Each row of a before or after table is a point. The points were changed in one or more steps. Then noise was added and the rows were shuffled. The steps act on how far a point lies along the listed directions, d1 being the first. Write out the steps. A step turns or swaps two directions, mirrors them in a line or flattens them onto one, adds a multiple of one to another, or multiplies one. Angles are multiples of 10 degrees, from the lower direction toward the higher: turns from -170 to 170, lines from 10 to 170 but not 90. Use the fewest steps. Two steps may share a direction if one is a turn and the other turns, adds or multiplies; they go together, in the order done. Otherwise the lowest direction goes first.
(in the rows, 128 means zero)

Directions:
(1): [161 186  98]
(2): [ 88 120  67]
(3): [ 76 172 156]
Before (11 x 3):
[[143 104 109]
 [ 97 188 179]
 [145 115 156]
 [ 84 249 177]
 [120  74  97]
 [131  85 136]
 [158  80 157]
 [139 145 121]
 [108 122 183]
 [ 87 137  38]
 [161 117 149]]
After (11 x 3):
[[144 159 158]
 [ 62  91 131]
 [219 242  90]
 [133  99 166]
 [111  92 125]
 [181 210 129]
 [164 107 147]
 [149 122 112]
 [ 37 121  71]
 [159 117 153]
 [ 99 118 152]]
Steps: add -0.7 times d2 to d1; turn d1 and d3 by -60 degrees

Directions:
(1): [160 118 185 168  57 101  97 170]
(2): [100 165 110  94 120 177 109 217]
(3): [ 85 132 189  48  92 119 145 100]
(4): [112 133 107 104 157  25 108 162]
(5): [198  63 122  65 140 142 103 139]
(6): [ 73  40 131 150 132 131 170 164]
Before (8 x 8):
[[126 192 106 134 147 165 129 132]
 [ 56 122 122 105 160 139 136 202]
 [ 85 166 170 145  98 149 142  97]
 [100 110 107 179 117 140 138 207]
 [122  58 116 153 158 189 137 112]
 [103 172 105 131 143 124 115 113]
 [ 96 199 147 117  93  82 110 158]
 [147 160 133  63 128 147 101 135]]
After (8 x 8):
[[166  97 156  84  77 250 132 127]
 [ 90  88 128  61 154 120 131 156]
 [133 113 121 110 115 115  90 174]
 [146 183 143  77 116 121  91 138]
 [201  80 174 120 124 100 106  92]
 [195  71 107 155 146 158 144  79]
 [153 128  96  87 155  90  94 191]
 [101 116  98 157 191   7 105 114]]
Steps: turn d1 and d4 by -130 degrees; multiply d4 by 2; turn d2 and d5 by 130 degrees; turn d2 and d6 by 70 degrees

Directions:
(1): [166 175 139  77 204 137 197 150  87 154 170 127]
(2): [163 118 114 110  80 106 107  68  60 109 191  65]
Before (8 x 12):
[[131 163 153 100 162 143 176 140 118 161 127 155]
 [ 94 107 133 148 172 154 153 168 199 138  92 194]
 [152 149 138  87 166 141 173 117 123 123 180 129]
 [124 161 126  96 179 144 158 153 143 161 103 161]
 [170 151 131  94 136 108 164  98  87 140 197  96]
 [114  78 124 167  47 121  84  84 139 108  89 112]
 [ 87 126 148 125 168 152 120 183 192 154  67 202]
 [105  77 105 197  17 105   7  59 169  77 120  93]]
After (8 x 12):
[[143 129 133 113  81 119 123  81  83 134 157 103]
 [106  96 124 169  54 102  85  95 161 113 118 120]
 [167 130 121  81 174 134 182 116  78 134 207 118]
 [152 136 110  86 109 120 119  83  81 136 158  96]
 [173 159 137  53 176 131 155 121  61 152 190 118]
 [112 140 152 132 179 153 177 167 169 159  63 181]
 [ 98 168 148 155 227 160 154 209 237 156  63 212]
 [126 100 123 129  81 123 103  79 138  90 161 111]]
Steps: turn d1 and d2 by 120 degrees

Directions:
(1): [ 99 131 101  98  76  48 174 162 174 141 108  76 176 121  98 191 122 135
 195 202  85  71 117 106]
(2): [161 100 121 177  86 148 172 141 171  54 120  62 101  30  96 119 182 144
  47 138 109 156 117 110]
(3): [142  72 152  93 163 144 139 112 200  73 144 124 144 133 230 178 128  64
 125  94 168  72 104  65]
(4): [ 64 107  63 137 156 166  63 123 174  83 143 122 150 151  99 174  52 146
  98  99  51 153  65 162]
(5): [186 104 214 166 131  86  81 179 120 133 177 107 167 148 112 171  92 168
 113  81  76 145 203  74]
(6): [100 126  66 122 143  99 166 118 131 180 165  67 118  57 118  94  52 140
 133  25 176  92 167 123]
Before (10 x 24):
[[124 129 119  97 125  74 156 147 126 163 147  99 153 128 126 126 100 129
  164 115 132  94 167 108]
 [150 141 130 133 115 130 142 134 144 113 105 134 125 138 131 146 152 120
  134 157 124 120 124 123]
 [126 147 124 117 107 106 158 135  99 159  99 130 125 122 116 115 166 129
  154 174 157 115 142 144]
 [118 145 112 149 131  83 103 151  95 184 160 129 156 136  85 110  72 171
  152  78 109 121 176 126]
 [133 131 117 136 142 150 114 112 132 129 117 140 126 149 141 146 123 123
  114 123 114 148 113 131]
 [130 126 141 118 171 154  95 124 118 139 160 162 140 160 145 123 100 130
  123  96 125 154 139 141]
 [107 143 125  99 132 144 129 104 130 110 107 148 134 144 147 137 144  97
  132 159 126 124  96 147]
 [128 109 127 142 150 145 113 118 129 116 148 137 121 114 140 127 118 115
   93  97 145 131 120 119]
 [137 150 155 124 114  78 129 147 120 162 122 129 148 155 138 144 114 133
  155 146 133  98 157 117]
 [115 134 122 124 139 141  98 130 116 120 113 150 128 136 121 119 130 131
  130 149 110 150 119 155]]
After (10 x 24):
[[123 122 125  99 142 128 139 121 135 124 114 134 127 113 166 119 140 100
  147 134 160 106 127 124]
 [127 134  90 134 132 143 144 120 154 115 121 114 115 109 129 133 114 121
  118 103 139 117 121 132]
 [164 121 167 157 138 148  88 148 100 103 147 139 126 147 104 108 139 153
   78 117  87 187 156 131]
 [ 84 155  69  88 135 153 176  75 124 132 102 129 101  89 149  87 142  86
  131 129 184 108  91 167]
 [214 108 249 180 133 112  56 177 100 109 160 175 168 190 133 153 153 154
  106 118  80 159 188  69]
 [162 122 174 171 146 138  79 140 120 113 152 133 128 143 139 130 101 148
   71  76 116 155 159 116]
 [ 90 112  79 116 155 187 118  98 146  87 106 147 110 126 151 126 140 103
   98 130 152 133  69 165]
 [137 140 115 121 128 118 153 115 127 161 116 123 125 129 145 135 129 118
  142 125 144 119 138 118]
 [116 139 127 130 118  92 127 141 110 163 134 133 143 134 105 138 118 135
  148 149 123 115 137 127]
 [155 136 175 110 147 104 120 146 103 175 160 150 156 159 141 129 113 136
  160 116 133 129 180 115]]
Steps: turn d2 and d4 by 160 degrees; turn d1 and d2 by 120 degrees; turn d3 and d6 by 140 degrees; multiply d5 by 2.5
